Each row of a before or after table is a point. One or more steps were done to the points. Then noise was added and the rows were shuffled. The steps act on columns, c1 being the first. What was done? A step turns or swaps two columns, mirrors them in a line or flattens them onto one, adds a multiple of one to another, or multiplies or shifts one. Angles are multiples of 10 degrees, from the lower column toward the higher: turns from -170 to 170, lines from 10 to 170 but not 90. Use the fewest steps. Two steps may share a column if one is a turn and the other turns, adds or multiplies; they go together, in the order done. Otherwise the lowest column goes first.

Before (13 x 2)
[[ 0.18 -0.26]
 [-0.21  0.51]
 [ 0.06 -0.34]
 [-0.42 -0.07]
 [ 0.25 -0.26]
 [ 0.38  0.23]
 [-0.35  0.35]
 [-0.36  0.45]
 [ 0.24 -0.38]
 [ 0.01  0.74]
 [-0.22  0.39]
 [-0.06  0.59]
 [ 0.28 -0.33]]
After (13 x 2)
[[-0.01  0.59]
 [ 0.51  0.30]
 [ 0.12 -0.25]
 [-0.28  0.47]
 [ 0.19 -0.27]
 [-0.09  0.38]
 [ 0.18  0.70]
 [ 0.11  0.53]
 [ 0.20 -0.31]
 [ 0.04 -0.32]
 [-0.27  0.36]
 [ 0.10 -0.41]
 [-0.42 -0.08]]
Steps: add 0.3 times c2 to c1

Before (9 x 4)
[[ 0.06  0.15 -0.10 -0.26]
 [ 0.49  0.25  0.35  0.22]
 [ 0.81  0.45 -0.18  0.14]
 [ 0.02 -0.13 -0.04 -0.61]
 [ 0.13 -0.34 -0.17 -0.20]
 [-0.04 -0.71 -0.08 -0.05]
 [ 0.27  0.43 -0.30 -0.20]
 [-0.26 -0.44 -0.52  0.21]
 [ 0.68  0.30  0.05  0.04]]
After (9 x 4)
[[ 0.17 -0.25 -0.68  0.03]
 [-0.24 -0.35 -0.32  0.33]
 [-0.01  0.30  0.01  0.52]
 [-0.59  0.33  0.16 -0.34]
 [-0.05  0.72  0.04 -0.20]
 [ 0.40 -0.33 -0.41 -0.09]
 [-0.06 -0.51 -0.76  0.03]
 [-0.12  0.39 -0.17  0.07]
 [-0.05 -0.08 -0.04  0.31]]
Steps: turn c1 and c3 by -80 degrees; turn c2 and c4 by 160 degrees

Before (12 x 6)
[[ 0.05 -0.31 -0.23 -0.06  1.54  0.18]
 [-0.26 -0.36 -0.10 -0.01 -0.16  0.11]
 [-0.29 -0.37  0.10  0.12  0.60 -0.44]
 [ 0.03  0.25  0.58 -0.17 -0.11  0.23]
 [-0.06  0.11  0.06  0.38 -0.04  0.15]
 [-0.18  0.22 -0.16 -0.12 -0.34 -0.07]
 [-0.19 -0.28  0.45  0.43  0.02  0.18]
 [-0.22  0.20  0.00 -0.01 -0.09  0.29]
 [-1.31 -0.34  0.18 -0.08 -0.33 -0.14]
 [-0.02  0.11 -0.19  0.21 -0.14 -0.17]
 [-0.18 -0.24  0.36 -0.34 -0.31 -0.52]
 [-0.65  0.05 -0.11  0.24  0.12  0.11]]
After (12 x 6)
[[-0.26 -0.15 -0.25 -0.28 -0.28  0.00]
 [ 0.00  0.36 -0.25 -0.12  0.03 -0.01]
 [-0.47 -0.21 -0.30  0.16  0.45 -0.02]
 [ 0.18 -0.15  0.03  1.61 -0.06  0.07]
 [ 0.06 -0.27 -1.34 -0.28 -0.10  0.02]
 [ 0.18  0.33 -0.12 -0.28 -0.15  0.02]
 [-0.03 -0.32 -0.31  0.62  0.08 -0.01]
 [-0.64  0.38 -0.07 -0.11 -0.21  0.04]
 [-0.02  0.20 -0.05  0.03  0.49 -0.04]
 [ 0.23  0.06 -0.64  0.12  0.30  0.03]
 [ 0.19  0.22 -0.03 -0.08  0.20  0.01]
 [ 0.15 -0.27 -0.24 -0.17 -0.04  0.01]]
Steps: turn c1 and c3 by 100 degrees; shift c2 by 0.10; swap c4 and c5; multiply c6 by 0
